Each point is reached from the start by the listed moves, each made once or not at all, plus a little noise. Is the number of moves made odd or even? Then give how often each move was made.
In the rows, zero is written as 128.

Moves:
(1): [194 133]
(2): [118 150]
Start: [111 120]
Points:
[167 149] -> even (1, 1)
[100 142] -> odd (0, 1)

Moves:
(1): [149 141 160 100 108 133 131]
(2): [140  97 112 139 100 128 100]
(3): [131 112 130  93 126 159 121]
(4): [166  99 129 139 116 124 171]
(5): [133 132 106 113 120 145 107]
(6): [129 117 117 118 141 124 132]
Start: [121 111 123 120 121 143 127]
Points:
[146  97 145  47 113 174 127] -> odd (1, 0, 1, 0, 0, 1)
[186  88 123  76  96 157 157] -> even (1, 0, 0, 1, 1, 1)
[194  46 143  79  60 174 138] -> even (1, 1, 1, 1, 0, 0)
[123  95 126  85 119 175 120] -> odd (0, 0, 1, 0, 0, 0)
[148 117 123  66 106 161 113] -> odd (1, 0, 0, 0, 1, 1)

Moves:
(1): [112 109 133 112  75 103 134 127 135 164 137 149 134 126]
(2): [127 102 113 128 134 121 141 137  94 135 137 145 123 111]
(3): [117 177 139  79 150 155 129 151 156 135 148 105 119  83]
(4): [101 130 136 123 141 133 151 151 140 145 123 129 152 132]
(5): [123 123 166 128 160 129 114 106  97 126 105 116 135 161]
(6): [121 116 107 124 111 148 111 146 106 135 138 132 123 122]
(7): [119 128 166 126 123 122 144 150 139 125  95 161 158 140]
(8): [144 143 123 131 156 133 136 132 128 106 149 133 130 126]
(9): [115 141 123 126 136  99 159 141 117 137 142 136 123 134]
(10): [134 116 131 131 114 140 120 157 149 126 123 126 133 127]
(11): [156 153 126  93 140  94 117 124 112 132 133 153 133 124]
Start: [112 132 129 132 122 124 119 130 142 133 117 128 127 135]
Points:
[113 174 166  95 163  76 179 217 159 135 116 198 186 150] -> even (0, 0, 0, 1, 0, 0, 1, 1, 1, 1, 1)
[102 131 156  76  86 101 137 221 155 170 119 216 194 136] -> odd (1, 0, 0, 1, 0, 1, 1, 1, 0, 1, 1)
[105 103 149 130 122 157  80 155 109 137  99 118 133 160] -> odd (0, 0, 0, 0, 1, 1, 0, 0, 0, 1, 0)
[109 181 214  87 185 163 122 187 171 110  96 129 162 131] -> odd (0, 0, 1, 0, 1, 0, 1, 1, 0, 1, 0)
[104 165 156  88 203 132 151 185 116 129 154 121 122 107] -> even (0, 1, 1, 0, 1, 0, 0, 1, 1, 1, 0)
[ 75 160 106  79 167 157 172 249 136 156 182 139 133  74] -> odd (0, 1, 1, 1, 0, 1, 0, 1, 1, 1, 0)
[ 88 161 128 130 170 104 183 170 143 137 146 143 147 143] -> odd (0, 0, 0, 1, 0, 0, 0, 1, 1, 0, 0)

Moves:
(1): [120 111 153 124 140 123 132 131 145 125 104 153 138 108 115 115 113]
(2): [130 152 130 130 144 139 135 153 128 143 138 120 134 115 133 120 107]
(3): [127 126 121 144 144 126 142 140 132 119 147 137 111 123 133 113 120]
(4): [122 131 116 117 130 133 142 132 129 116 123 135 100 133 126 134 141]
(5): [100 125 146 116 129  93 132 141 121 131 114 133 140  98 108 114 119]
(6): [132 124 109 128 100 141 137 121 115 130 116 116 143 130 117 133 134]
(7): [131 122 126 133 124 112 132 145 118 137 131 113 129 125 133 139 122]
(8): [139 137 130 130 122 130 109 113 121 118 123 132 131 127 145 132 111]
(9): [121 122 139 129 129 127 108 130 119 126 133 129 119 139 148 122 126]
(10): [128 120 141 117 146 130 125 115 105 121 118 119 133 119 140 125 117]
(11): [135 118 133 120 127 139 147 120 143 116 134 120 117 129 116 122 133]
(12): [124 149 107 127 133 110 131 135 121 128 117 133 129 150 130 117 114]
(13): [108 119 153 140 134 151 140 109 138 134 140 151 113 112 124 134 125]
(14): [143 137 132 144 150 145 135 125 133 122 117  96 104 116 138 131 117]
Start: [134 132 155 126 147 142 129 136 157 120 132 122 129 124 136 127 123]
Points:
[141 134 129 129 183 171 174 130 125  77 111  83  61 141 161  99 103] -> even (0, 0, 1, 1, 0, 1, 0, 0, 1, 1, 1, 1, 0, 1)
[ 92 129 184 130 183 137 203 179 170 120 162 136  79  63 110 108  94] -> odd (0, 1, 1, 1, 1, 0, 1, 0, 0, 0, 1, 0, 1, 0)
[ 97 114 172 113 143 120 175 126 120 121 104 113 137  91 108 115  92] -> odd (0, 0, 0, 0, 1, 1, 1, 0, 0, 1, 1, 1, 1, 0)
[137 158 156 138 175 159 139 161 150 127  89 102 127 115 150  97  66] -> even (1, 1, 0, 0, 0, 1, 0, 0, 1, 0, 0, 1, 0, 1)
[ 95 111 249 138 238 163 174 146 170 106 124 126  86  34 139  72  49] -> odd (1, 1, 1, 0, 1, 0, 0, 0, 1, 1, 1, 0, 1, 1)
[126 146 187 126 206 137 155 153 132  95  84 102 119  69 149  65  27] -> odd (1, 1, 1, 0, 1, 1, 0, 1, 1, 1, 1, 1, 0, 1)
[128 147 192 141 210 170 157 143 137 123 136  79  83 106 172 114  60] -> even (0, 1, 0, 0, 0, 0, 1, 0, 1, 1, 1, 1, 1, 1)
[ 85 129 164 131 165 124 166 129 122 117 115 140 130  91 122  98  85] -> even (0, 0, 1, 0, 1, 1, 0, 0, 0, 1, 0, 1, 1, 0)
